Rows are points. To make a cloud, some directions were put in groups of two or more. Within a group, all points are equally far from the middle, so they leave a hole (a ring in 2 directions, a hollow ball in 3). The other directions are filled evenly. Then the cloud was stretched, turned, moved and blurred a little. Count the holes, and give their numbers of directions, smallest first.

Cloud (22 x 3):
221	-111	27
233	-84	-44
-113	-274	-228
-202	-126	-257
-396	-33	195
-81	88	-55
-294	40	-128
136	138	-127
199	-128	110
-93	72	-66
-293	43	189
-53	-335	47
-495	87	-176
404	-228	-36
119	-268	-135
-143	-127	-120
-105	-49	169
-299	25	197
-297	-90	258
51	-178	-340
-17	324	106
-136	95	-156
Holes: 0

Cloud, 21 rows:
-259	-17	-284
-309	-156	-269
74	144	-210
-92	-104	-242
-143	267	85
-199	-91	-169
9	424	9
80	16	-86
-46	43	-44
66	-147	-158
-137	210	-453
-93	-234	46
-367	304	8
-185	4	254
-278	-98	101
-18	300	44
-198	455	-74
-279	166	130
-14	142	190
136	-28	184
186	-16	35
Holes: 0

Cloud:
239	18	-154	-272
144	59	-76	310
-262	-129	54	27
205	307	-262	0
-108	149	358	-49
-255	118	-130	118
207	10	124	234
304	-66	-98	-95
199	329	-258	-70
320	-20	-120	-143
12	177	296	-236
81	107	230	275
-92	166	-273	-151
116	270	365	-75
37	150	-379	50
-77	-84	31	-244
215	-30	-255	152
-222	-16	118	-130
221	196	-265	-237
37	-194	151	171
-87	-199	169	149
-172	-88	-13	-177
137	391	-169	24
90	-97	56	-258
160	281	-38	-341
-171	106	-123	-194
104	394	210	-191
28	-73	194	-224
-31	-148	268	80
179	249	-311	32
227	146	-321	-161
69	59	-297	-241
Holes: 1 (4)

Cloud, 31 rows:
6	-262	113	-82
25	242	5	268
42	206	25	50
-50	8	18	163
428	-205	108	58
-1	212	-153	318
-48	-296	-150	12
101	-254	-242	-204
-220	97	109	83
251	-2	172	-113
-277	2	1	188
-260	-144	125	-167
115	82	483	-83
178	17	286	-95
77	181	-272	116
-59	132	35	-326
387	-174	51	-53
337	-3	-8	34
-161	-157	-258	-108
48	258	-23	-235
414	128	10	90
-288	180	-13	165
181	39	203	-104
160	-217	265	-189
108	-71	-204	239
99	-169	-304	-151
-158	166	-205	206
-499	-188	-121	-122
-349	-190	-84	-12
204	44	-8	200
-412	-318	-31	-199
Holes: 0

Cloud:
123	123	8	-175
-21	276	-298	180
184	-185	-191	-76
-224	-22	-200	124
167	66	144	164
148	56	137	8
81	167	135	323
-258	221	169	51
47	130	93	403
133	104	-96	311
-98	45	-167	384
-113	-82	299	99
-30	84	384	189
-277	86	-145	104
-130	-167	-86	70
59	155	263	245
150	53	39	-129
-149	263	116	451
-151	123	43	513
-114	7	54	533
175	270	-282	137
-181	-201	43	249
-203	-87	-150	248
31	-198	-150	166
76	144	161	-20
-193	260	-61	-23
-55	260	-176	279
Holes: 1 (3)

Cloud, 56 rows:
-59	71	25	-220	-195	-62
38	-77	140	-152	226	181
80	170	-112	-461	-75	26
-238	49	274	-102	2	181
-178	-442	291	93	100	-73
-85	-88	-222	-11	181	172
-428	-111	58	87	122	192
-69	-243	-283	221	241	-73
-32	-136	-70	-9	-42	12
-43	320	-58	133	357	31
-422	-79	153	-105	181	-67
273	-466	-32	-140	199	-21
306	-99	243	173	-78	-237
-160	449	-220	-47	254	94
24	-64	-280	129	-150	221
-178	-18	145	-9	-200	-58
76	-287	-46	54	94	-167
356	149	-68	376	122	143
58	-142	-262	-20	-210	60
-337	-158	197	-191	126	-54
-127	-115	114	-369	-105	32
255	-386	-58	-36	86	-209
-55	-86	115	457	-74	175
241	-93	53	177	-95	214
-91	182	-116	-118	-22	-144
-180	-194	-608	131	273	38
-149	188	-3	54	10	87
201	-219	-218	-122	122	-201
-52	308	213	94	145	117
336	253	-240	-51	-112	-135
-249	442	254	-68	-267	-104
-286	46	-3	-365	-11	-76
-285	123	-12	206	214	17
102	28	-93	285	43	106
28	-189	-27	126	393	-68
-76	198	236	129	307	255
-68	323	136	-140	91	-112
-206	-351	196	-2	-12	-189
140	259	239	-262	237	-242
-66	273	-121	-12	253	14
218	-172	-321	156	115	116
-24	-330	210	-153	284	46
9	121	46	-314	35	246
-17	227	166	224	261	-10
-185	-219	-259	52	1	128
24	278	-154	131	-140	-239
-243	-153	93	-173	43	66
32	18	399	-95	204	-168
333	274	83	-154	34	47
236	-123	-114	-290	-56	-67
-177	-167	-100	183	-60	34
156	-227	-117	-210	-83	0
324	103	-320	187	114	-19
-152	-534	-245	-235	-137	-56
-289	-27	60	-72	57	-254
124	-341	278	71	212	-77
Holes: 0

Cloud (54 x 6):
158	83	-66	-3	-337	-427
217	215	-185	254	-325	-96
94	51	401	-17	61	-328
-158	-58	44	281	-171	132
178	179	174	-286	-36	170
18	202	368	-170	120	-231
227	-83	316	-107	47	168
101	-41	82	-273	-339	105
-105	123	-410	13	-263	105
-255	68	50	89	-201	-181
6	-163	399	43	-145	-262
120	360	-200	-47	-261	11
-238	-220	-153	49	91	-184
103	300	-109	66	-388	-78
-64	147	-114	-131	171	-54
47	173	-126	298	-248	-30
-67	175	191	234	-123	63
-165	-52	-233	201	-103	-377
81	-122	-147	282	-369	-83
-331	-189	-13	112	-125	106
367	5	-254	80	-478	-40
-58	-50	-285	298	-189	121
69	138	-121	-217	-25	-337
-172	27	-88	-180	-203	-88
321	121	4	-135	-303	127
-31	278	131	-194	0	174
-147	48	-25	-210	-222	-83
77	-225	-108	222	-90	-386
61	-30	25	-236	65	327
259	-16	60	-18	-393	67
92	242	106	163	-247	-12
309	184	-122	-160	-359	83
-67	128	-259	12	17	-406
16	-96	122	231	-38	186
68	-26	-227	-163	124	136
-135	86	241	240	100	82
193	360	-232	-23	-352	-46
-68	-7	407	156	175	-246
-3	-187	-303	-101	-260	225
102	-347	-33	80	-123	-245
256	-208	-22	10	-134	-351
-69	202	-86	-131	23	205
-95	-214	-144	-227	11	-100
-211	-206	95	182	166	-235
252	-250	-18	-68	-115	-290
-91	-200	154	-113	-46	453
89	22	-221	314	22	-65
203	201	102	148	-27	-179
178	234	263	-104	-235	100
77	-348	-162	-141	-17	-132
-256	-304	51	-35	191	-65
60	-337	322	-129	161	-47
-60	-395	170	53	69	-138
238	152	211	84	-34	-109
Holes: 2 (2, 3)

Cloud:
-196	-206	1	36	-173	-143
43	-246	-16	126	-44	-195
-33	108	-224	138	-158	-510
-130	-150	29	-164	-42	-389
39	-197	269	198	-184	153
121	-73	-127	1	-411	-184
-159	-125	-26	17	-334	-171
-43	-34	-493	-22	-299	38
145	123	-459	-32	-71	-104
-154	455	35	290	-54	-73
-69	15	-384	3	-257	101
-262	153	-135	86	107	127
347	50	216	54	-27	8
8	39	4	189	-72	476
270	-27	-107	152	211	214
-73	-195	-147	-2	-12	-486
-139	120	80	-40	-260	-235
4	-191	-177	-153	246	-59
123	213	-185	358	19	237
66	-136	13	-381	58	203
-14	-291	-131	19	105	-74
-352	72	-35	-80	-301	195
-122	96	-458	167	-18	-81
-36	205	43	108	-104	-393
67	-262	-451	-2	131	15
-50	229	-305	-63	-63	-437
-144	196	-9	-217	341	-7
1	-389	-56	-140	-25	1
12	-60	-240	334	-257	85
-184	234	-236	-340	73	-226
119	-205	310	11	-211	70
20	36	371	160	76	-139
-358	-113	-66	-2	86	-30
-92	-1	74	12	-10	493
151	39	-139	-239	-81	-170
-351	-103	-246	-129	-68	114
-259	103	-90	-227	-308	-264
-71	210	27	-317	-99	53
260	48	-134	-92	128	-151
177	-64	75	-188	-219	-103
261	26	312	265	45	-113
-237	-280	-295	-26	-178	-31
170	-133	147	-6	166	82
110	-319	-186	-31	119	-199
-221	164	-72	336	-71	-32
145	65	209	187	-125	-217
97	-51	61	59	147	367
59	90	178	269	-4	-347
-331	-76	-95	-279	141	184
-224	231	-318	-22	-104	-156
299	58	188	353	-51	-218
138	-14	-69	-215	127	123
-131	-144	203	-35	-166	-150
Holes: 1 (3)

Cloud (81 x 8):
-296	-212	-80	-51	215	-239	-51	74
-392	-236	-22	173	129	-23	-47	-183
162	-97	302	82	-246	-126	-275	-141
-21	109	-30	-119	-280	339	-189	-251
-90	246	-21	384	-42	359	-105	-1
365	-53	233	-71	-350	105	-57	24
-155	-3	82	514	-61	223	95	275
-12	215	147	486	-227	-16	-193	4
-47	222	298	217	-182	426	-89	-56
194	-234	-54	190	-33	171	55	273
-227	164	171	368	81	98	-108	289
-127	-60	-249	70	-46	309	82	114
-44	112	254	118	113	-198	-211	282
-130	203	-172	-99	-317	-24	-44	-81
-278	-46	89	-15	105	187	156	179
-80	-377	-13	259	38	90	-21	-128
-174	-208	179	199	-29	323	-364	-18
210	161	75	-211	-301	71	-148	62
-63	-61	-186	308	110	-8	242	6
-310	-225	354	286	-41	118	134	190
-84	-294	125	83	-125	-262	-56	386
-83	223	323	-97	-81	-139	-100	-117
-239	-264	-100	65	-126	7	209	-169
-333	-27	-169	206	-194	99	-378	95
-71	87	-76	121	173	-41	-21	-386
-98	-71	203	76	326	-176	61	25
-233	-9	132	370	10	139	-7	394
247	-158	305	134	-244	83	-334	-88
-172	-256	-186	-200	-202	-152	-27	101
-55	143	239	75	-62	381	-335	-172
-34	-17	281	8	-202	327	198	192
-290	-280	39	74	-367	111	49	113
53	-99	456	85	-171	103	-337	42
-235	184	180	477	-154	127	-69	-78
135	-369	220	-80	25	-139	74	53
-98	352	147	207	-242	-130	-44	47
-21	54	17	453	-196	-120	-233	326
427	-109	85	6	-239	81	137	-36
-201	180	314	473	-35	95	1	142
-134	-30	231	425	3	79	209	-166
-145	-146	-90	51	-233	145	-299	-295
226	109	241	37	152	-176	-195	41
245	2	51	-214	-245	-181	-101	97
-34	70	-120	-16	-22	-66	-128	396
13	23	223	172	-57	-98	-395	-306
-231	-249	168	-106	73	26	-350	-28
-187	225	-194	59	15	-108	98	-272
-90	-20	29	250	229	171	110	126
30	-80	-39	-242	-49	-97	284	21
112	-12	-85	261	-367	155	260	58
8	-294	-4	310	-236	197	-239	-86
-455	195	-4	117	88	-87	76	-57
243	332	90	168	-133	165	190	36
-250	187	-284	5	105	-1	-18	50
210	319	140	-38	-201	98	-268	64
-152	33	104	277	-15	341	49	301
-34	126	387	115	-65	-103	-17	280
122	193	189	-23	45	-108	-223	226
-88	195	205	335	130	114	-334	-190
3	139	-200	-86	-269	-206	96	44
-21	-44	54	-230	-190	251	145	-233
-196	9	27	94	92	344	-56	139
-95	251	281	108	-245	39	-355	-80
207	-20	114	107	-27	442	-68	-46
-77	-278	128	49	-140	-41	-406	267
-244	130	-45	17	-116	-24	-482	134
-22	301	154	269	-312	55	-4	-117
-128	178	310	22	-201	178	-154	188
188	-65	6	248	-18	-272	-141	-173
-273	99	7	255	215	-2	245	6
125	274	-147	100	83	88	-68	-276
54	-222	109	-79	-231	-314	-6	188
119	-197	98	262	-262	-70	-373	11
-86	32	-157	26	-369	357	87	25
-399	-172	-35	156	-211	-100	140	96
273	6	175	-258	-139	-4	-37	44
-246	-109	-237	42	165	-142	-198	-151
-393	-71	-35	87	129	10	269	13
-23	-399	-68	-167	-205	31	-25	206
-118	13	30	478	54	95	-188	291
-231	-66	61	152	184	288	-180	-64
Holes: 1 (8)

Cloud, 77 rows:
217	-224	-37	-45	-62	-246	80	168
250	-121	-121	-144	384	-79	-101	39
418	7	-11	-458	83	-70	134	131
68	-184	-123	-128	159	-139	-36	-26
-14	-29	-209	-338	-193	295	-310	211
640	-166	-101	19	206	44	-121	-197
21	156	-161	-126	79	-238	215	13
29	19	-27	-129	-210	177	-266	-208
283	201	234	59	178	138	99	-12
391	-21	-57	182	133	-98	-91	233
205	-326	49	61	54	116	-277	-252
-81	24	259	-8	9	137	-352	30
5	-167	247	-24	-79	-6	-220	-275
90	-52	-309	-137	-64	54	-222	72
143	-213	146	108	152	384	53	92
396	-78	199	152	-28	263	-193	-54
39	-149	164	237	101	9	66	101
173	-267	-3	-103	38	37	-198	-160
551	-6	-11	-50	265	35	-120	-65
-92	-191	182	316	-30	-86	24	-265
408	51	-198	-313	145	256	54	-206
370	-73	333	283	-92	250	-63	-172
112	-223	-211	-36	386	50	-29	-130
-308	-267	177	22	166	49	-305	26
186	-28	339	28	-166	103	153	68
57	69	33	-175	-132	102	-160	-297
-47	219	103	53	-449	-65	-273	-85
26	-199	252	301	-129	-113	136	58
124	-177	-53	-102	182	52	240	7
-115	110	-223	-338	26	-37	-232	25
-153	289	64	-162	-175	164	53	13
323	274	142	-10	-347	71	-18	259
276	356	146	263	68	2	168	145
302	301	228	276	123	277	-142	-160
207	25	-99	46	90	19	110	496
-10	167	254	290	-209	77	86	234
302	-23	-93	-122	314	211	189	-255
-243	212	180	458	-210	8	-142	37
-82	-325	25	83	123	170	-232	260
123	-96	325	113	-245	-146	-144	-290
399	226	-10	-18	-38	14	217	-290
96	95	129	147	-411	-46	-259	282
217	142	-222	-188	-98	25	-191	445
508	279	-247	-55	-245	-273	-16	38
131	-118	-125	-112	-19	-164	-93	-95
635	91	185	147	-24	33	262	16
402	198	165	254	-25	22	234	194
-49	-42	21	-104	-216	28	243	0
-69	88	-36	115	-331	2	-332	125
82	272	9	188	215	54	38	216
110	343	-79	-176	134	254	91	262
127	-88	3	-250	7	279	-43	-272
163	195	2	15	-84	245	114	330
453	98	138	-12	23	-186	-36	-8
165	-161	93	42	86	49	232	199
-24	20	-85	-157	19	41	217	-30
78	-189	1	6	105	-186	22	39
-34	168	-207	-128	67	79	124	102
315	67	-143	-169	-324	79	-107	-11
269	78	204	13	202	62	221	-63
20	153	-7	-43	-368	61	-285	61
350	27	59	202	424	50	175	-116
53	-105	104	200	126	-97	-47	144
-87	-201	170	276	199	76	-92	5
-25	-31	36	63	305	-7	-231	137
-203	138	12	-151	-278	79	165	138
-49	-125	317	-129	-77	123	171	-3
549	-62	-331	-19	-96	-198	33	8
302	206	-287	-477	77	277	81	85
511	183	-62	-223	177	275	43	277
317	254	-1	500	218	112	-34	14
-134	-117	81	169	108	335	-90	271
61	-234	-49	23	-81	-127	153	40
535	153	-194	-54	-124	-23	-88	-203
468	-75	225	179	63	188	61	-312
45	-159	-4	-18	-137	92	-299	-316
-119	154	122	411	23	236	-146	19
Holes: 2 (2, 2)

Cloud (101 x 9):
-119	-32	20	62	-162	-386	-117	177	100
-167	-80	279	189	-212	-85	109	-373	222
-265	-78	238	-227	-149	-93	-87	237	-10
-227	-90	14	121	17	-457	-72	-101	-46
94	-221	192	-151	-67	7	-364	-240	82
-270	263	173	-79	-184	-168	-40	-83	-38
62	85	193	-145	-301	203	1	138	380
19	-16	-3	-148	17	-101	-414	373	411
186	168	186	314	-283	-418	18	-145	89
-185	-269	-136	-178	13	51	-265	-128	229
-39	40	-278	116	-17	235	-167	-21	190
144	-98	51	428	-102	123	-107	-114	299
13	205	173	112	86	-243	-78	233	254
93	-80	-230	3	-205	171	-172	-24	184
-5	89	291	262	86	128	40	-300	-31
-241	205	-74	-206	-206	16	-253	34	63
237	160	-175	86	70	11	-139	-86	340
5	14	331	383	16	-59	-284	9	16
122	-9	83	-102	-97	118	-443	136	129
-230	-91	-10	70	-110	-286	-232	75	65
162	107	115	-223	29	67	-203	-191	211
285	80	242	203	-389	77	93	-157	64
-58	218	155	102	-138	-65	-116	-376	143
349	156	-159	127	-172	55	-161	-90	409
239	195	-177	164	83	-117	-79	-224	65
-322	230	88	183	21	-221	-16	-33	-201
164	151	-2	141	-205	-177	111	-189	382
86	279	232	113	0	-61	-92	176	493
-73	-75	-84	293	-99	63	-195	-19	131
-200	-346	209	261	13	-335	-158	-153	134
-211	39	232	-270	-107	-267	-40	-34	-127
-63	-179	206	103	-360	-243	-148	61	464
154	-15	32	123	124	226	-7	-64	126
295	-163	-27	164	93	-258	-124	-85	296
-342	-23	73	-48	-84	-261	-283	114	145
-237	-193	-138	-232	-176	-260	-135	9	77
106	149	70	-211	57	-60	12	143	-32
26	55	-21	-332	-32	321	-328	214	164
-251	16	76	20	-99	-265	132	-72	230
378	188	-53	27	-94	169	-227	89	-68
311	224	26	258	-281	-137	-109	-130	24
-50	248	-31	-270	-14	214	-273	192	270
-383	26	120	-153	-57	-159	-233	-39	-301
-97	135	-124	201	29	-71	2	-460	101
304	137	-19	158	-213	-7	-199	-258	388
73	259	116	87	-322	95	-105	193	-125
72	-183	-62	20	-56	281	-233	61	68
-379	198	27	-65	-49	-180	-63	16	221
-107	-179	110	-73	-63	-301	-79	230	373
-184	-47	150	135	-240	-237	-209	238	299
269	-134	88	-73	-63	-136	-103	49	-112
-270	56	42	-97	149	208	51	-158	24
-106	37	312	339	-255	-92	138	185	436
-121	-191	145	103	163	-412	-226	-37	301
-142	130	97	198	19	229	70	7	-250
71	87	304	-165	-352	-407	-55	-66	-27
154	-57	-125	-108	-250	-43	-221	-73	492
-29	-48	165	312	-211	189	13	-93	114
101	145	354	44	-11	-166	73	-153	54
69	4	-144	-459	-25	147	-189	-92	3
-225	-186	429	-59	-147	-155	-151	23	89
174	-32	-106	-318	51	204	-284	181	13
-332	1	257	302	-12	48	162	-36	154
331	54	50	11	-44	175	-427	145	253
137	-111	67	159	80	198	-112	-78	523
-13	179	290	-34	-355	217	-79	157	222
47	171	-194	85	-61	201	-320	81	113
158	51	32	-146	-392	-183	-247	109	543
44	318	170	-83	-409	-58	-71	67	154
132	1	135	209	87	-280	-46	148	446
332	225	177	-116	-305	40	-213	-12	460
-328	51	-43	-58	-253	-180	74	1	136
235	111	-66	-211	18	-178	-269	267	-7
217	60	167	348	-168	-417	-77	-134	78
-331	-217	-91	2	-5	221	-266	-65	206
42	254	280	112	108	-22	-29	155	142
-457	-69	-80	-182	-90	-116	-100	-3	225
193	165	-88	-112	-85	-153	-135	-171	441
168	-28	124	51	-82	-104	127	-354	309
38	289	-21	174	-210	-41	76	137	341
282	-23	-129	215	29	-4	-180	305	310
8	58	-15	106	-76	-19	-290	-470	142
190	297	82	32	87	187	-73	211	111
172	151	-253	-222	66	-123	-200	-136	251
160	248	-80	41	133	-128	-109	199	100
-47	129	88	30	-11	-113	-262	549	48
152	-206	0	-47	33	-277	-264	46	468
47	254	237	-30	-88	59	11	-112	142
-51	-1	45	400	274	78	-108	-128	381
55	62	340	369	-191	-366	-94	161	281
115	-162	266	-20	-374	-400	9	152	474
180	70	70	201	-148	-180	-248	-100	-86
-171	26	91	165	-294	165	49	90	213
-152	4	-245	77	198	228	-134	-124	223
237	-169	87	401	5	-325	-66	-244	156
-124	-14	-225	-276	52	-96	-239	123	367
-100	-17	119	-297	-200	-244	-270	-146	-112
76	98	-265	-131	189	-219	-103	-169	144
-163	-10	-164	-262	208	-347	-249	-113	60
183	-101	-68	-173	-66	126	-128	-478	48
377	121	211	-6	15	110	-118	-90	291
Holes: 2 (2, 4)
